Each row is a point. Any point is a mix of the corners, with weights that add up to 1. It lies inside the corners' shape when no weight is negative. Say inside or outside, and name the corners with a negative weight.

Corners:
(1): [-70  37]
(2): [-42  -6]
(3): [ 62 -12]
Points:
[-75  16] => outside (3)
[ 54 -10] => inside
[39 -8] => inside
[-28  32] => outside (2)
[34 -9] => inside

Corners:
(1): [54 77  8  5]
(2): [ 22  -1   6 -52]
(3): [-44   1  33 -46]
(4): [118 -15   9  59]
(5): [-48  -2 -27 -28]
Points:
[ 63 -17  -6  -4] => outside (1, 3)
[ 35  29  -4 -10] => outside (3)
[91 -3  8 38] => inside
[-19  14  25 -33] => inside

Corners:
(1): [-48  24  12   4 -80 -31   8 -36  68]
(2): [ 14  -8 -67   6 -16 -19  -5  38 -43]
(3): [ 25  21 -58 -51  -8 -68  17   9 -70]
(4): [-56 -62  58 -48 -26  43  46  30  58]
(5): [-57 -29   2 -84 -40  22  84 -81 -64]
(6): [-70  64 -83 -34  31 -61 -22   0  50]
(7): [ 18  25   3  19  29  31 -45  20  13]
(8): [-58  13  45   4  -7  49 -11  27 -61]
(9): [  68  -81    4   25    5  -86  -57 -101  -15]
(10): [-32 -86  21  -1  32 -57  90 -95  65]
Points:
[ -5 -18  12 -10 -26   2  18 -16 -16] => outside (6)
[  2 -34   1 -12  -9 -23  -2 -26  10] => outside (8)
[ -5   3 -25   1   7 -32 -11 -28 -19] => outside (4)
[-23 -32  -4 -21   3 -32  38 -36  33] => outside (8)
[-21 -12 -37 -55   8 -16  54  -9 -27] => outside (1, 8, 9)
[-14   6   1  -2   2   5 -13   1 -13] => inside
[-54 -25  18 -52 -37 -43  45 -56  19] => outside (2, 7)

Corners:
(1): [  25 -116   17  -20  -34  -21    0   14   52   17   25   -7  -53   39]
(2): [ 16   6  28  -7  50   9  -5  20 -31  11 -20  -4  27 -28]
(3): [ 27 -14 -12 -19 -21  35  15 -29  -7 -39  -4  30  12  -8]
(4): [ 31   6  18  25 -21   8 -11  -2  -6  -3  12  42 -14  10]
(5): [ 29  24   7 -28 -16 -27 -13 -14  12  12  21 -25  20  -8]
(6): [ -4  -4  16 -15  72 -11  16 -27  29   8  26 -11   1  11]
(7): [-41  14  32  21  11  26  22 -29  21  14   5 -40  25 -27]
(8): [  19   10  -39   -8  -47   -8 -104  -17  -11  -83   -9   39  -14  -17]
(9): [-20   4 -19 -29 -13 -24  -4 -28  -3  33  14  27  23 -23]
(10): [ 22   2 -16  -1  30  52   0  21  42  11  -7  22   5  -9]
(11): [-59  11 -20 -19 -18 -43  21   5  -8 -29  -4  -6 -10  40]
(12): [ -2  10   5  -8   7 -22  23 -21   7   9 -66  17  11  11]
(13): [  5 -51   8   9 -26  -5  25  -1  47 -55  15   5 -39 -38]
(14): [  18  -34    9  -15  -25   -7   17   -9    5    1  -40  -13 -121   -5]
(15): [ 32  10 -62  48 -19  24  -2 -11 -18 -17 -12   5  17 -20]
Points:
[ 1  1 -7  4 -1  0 11 -9  7 -1  5  5 19 -5] => outside (8, 14)
[  8  10 -22   7 -10   5  -5 -12  -6 -20 -10  11   0 -10] => outside (1)
[ 1 -3 -6 -8 -4 -1  1 -7  9  3  1 13 -5 -4] => inside
[ 14  -6  -3  -4  -8   5  -2   1   5  -3  -7   4   0 -11] => outside (6)
[  2 -18   3  -2   2  -3  27  -7  15   6  -2  -3  -7   1] => outside (8)
[ 37 -15   7  16   1  24  -1  -6   9  -8 -16   1 -21 -18] => outside (9, 11)

Corners:
(1): [ 75 -29 -43  26  11  17 -42 -80 -48 -17  66 -21 -35 -49 -82   2   7 -17
   1  52]
(2): [  62   68  -34   26 -107  -21   56   13   29  -28   -8  -16  -73  -23
   46   42  -12  -20   79   75]
(3): [  68   55  -22   36   52  -17 -102  -44   23  -59  -36   10   -4  -30
  -17  -61  -50  -22   33   48]
(4): [  0   3  29 -63 -29  20 -64 -36  -4 -96 -37   1  -5  20  15  -6 -40 -21
 -36 -49]
(5): [ 29 -17 -45   0 -42  38 -92  18  65  26 -13 -34 -24  34   1 -41  69   1
  36  32]
(6): [ 58  31 -53  62  -7  10 -99 -38  56 -11  10  28  19 -81 -12  42 -54  42
  10  66]
(7): [-27 -32  16 -67 -41 -19 -14 -59  48 -65 -26  15   6  63 -75 -54  -9  33
  43  55]
(8): [  41   18   13    3  -37   52 -113   46  -64  -53  -58  -18    9   29
   -7  -22  -11   15   -4  -45]
(9): [ 26 -44  -9  44   0 -72  56 -58 -12  -5  95 -11 -19  75 -82 -35 -23 -30
 -12  39]
(10): [   5   11   39   27  -74  -33  -54   20   32 -102   19   -7  -30  -57
   16  -25   75   22   72  -13]
(11): [  7 -55  -6   5 -41  54   5  14 -33 -60 -49 -70  46   0  68 -26  84  60
  29  13]
(12): [ 62 -18  68 -69  29  12  48 -98  43 -14  64 -41  -9  47 -75 -91 -63 -57
 -15  13]
(13): [-85  81  53  -2 -52  27 -66  20 -67  11 -36  49 -15  22  52  30 100  39
 -19 -27]
(14): [-100   -4  -12  -11   -3   95  -81  -85  -86   40   14   24   57  -27
   37  -42   24   -6  -48  -82]
(15): [ 25  22 -22   8  -4  30 -41  53  36  32  -2  71  -2   6  22  29  39 -11
  42 -13]
(16): [-36  21  57  24 -55   4 -66  41  53 -46  17  36 -60  62  53  40  51  90
 117 -22]
(17): [ -14   43  -19  -85   61   38 -105   37   -2   74   39  -55  -67  -33
  -59  -36   10  -22   11  -39]
(18): [ 64 -10 -34  10  22 -58 -66 -13   8  24 -28 -56  32  53 -82  22  85 -28
  38 -22]
(19): [100  13 -66 -61 -52 -69  68 -21  -5  58  72  15  20  38  11  58   0 -11
 -21  42]
(20): [ 80 -15  35  20  29 -67  23  -1 -33  70  -6  23 -30  24   2  -8   6  20
   0  16]
(21): [-11   3  78 -10 -78  -9 -45  68 -43 -60 -24  -5 -17  -9  63  85 -22   7
  92  64]
Points:
[-19  18  25 -19 -21  34 -72  14  -1  -4 -12  19  -5   6  32  -9  26  28
  17 -11] => outside (1, 2, 9, 18)
[-32  20  -3   5 -28  21 -80  38 -17  17  -2  33   6  -3  45   5  33  50
  23  -6] => outside (1, 2, 4, 12, 18)
[ 25  16  13  -3 -25 -24 -15 -14   4 -26   9  -2 -18   1  -3  13   8  19
  28  26] => outside (5, 8, 14, 15)
[ 35 -27 -21 -12  44  -1 -44 -35   9  14   5 -29  56 -14  -1 -34   6 -25
 -24 -11] => outside (1, 2, 7, 8, 13, 16)
[ 20   2   3  -2 -20  -2 -39 -18   0 -19   0  -9  -7  11 -11 -10  15   9
  21  15] => outside (15)
[ 19  13  -9   0 -16   0 -39 -14 -18 -22   0   1  -6 -13  -3   1   4  -4
  10   8] => outside (5, 12, 16)
[ 19  -8  -5   6 -17  -3 -19 -10   0 -12  15  -4  -5  19 -10 -10  18   0
  18  11] => inside
[ 10   6  11  -7 -14  12 -37 -26   1 -15  13   1  -3   1  -4 -21   9  -3
  16  -4] => inside
[ 36  16  23  25 -13 -48   6 -14  -9   0  23  30  -7  28   6  14 -15  -2
   9   2] => outside (1, 5, 7, 11, 17)
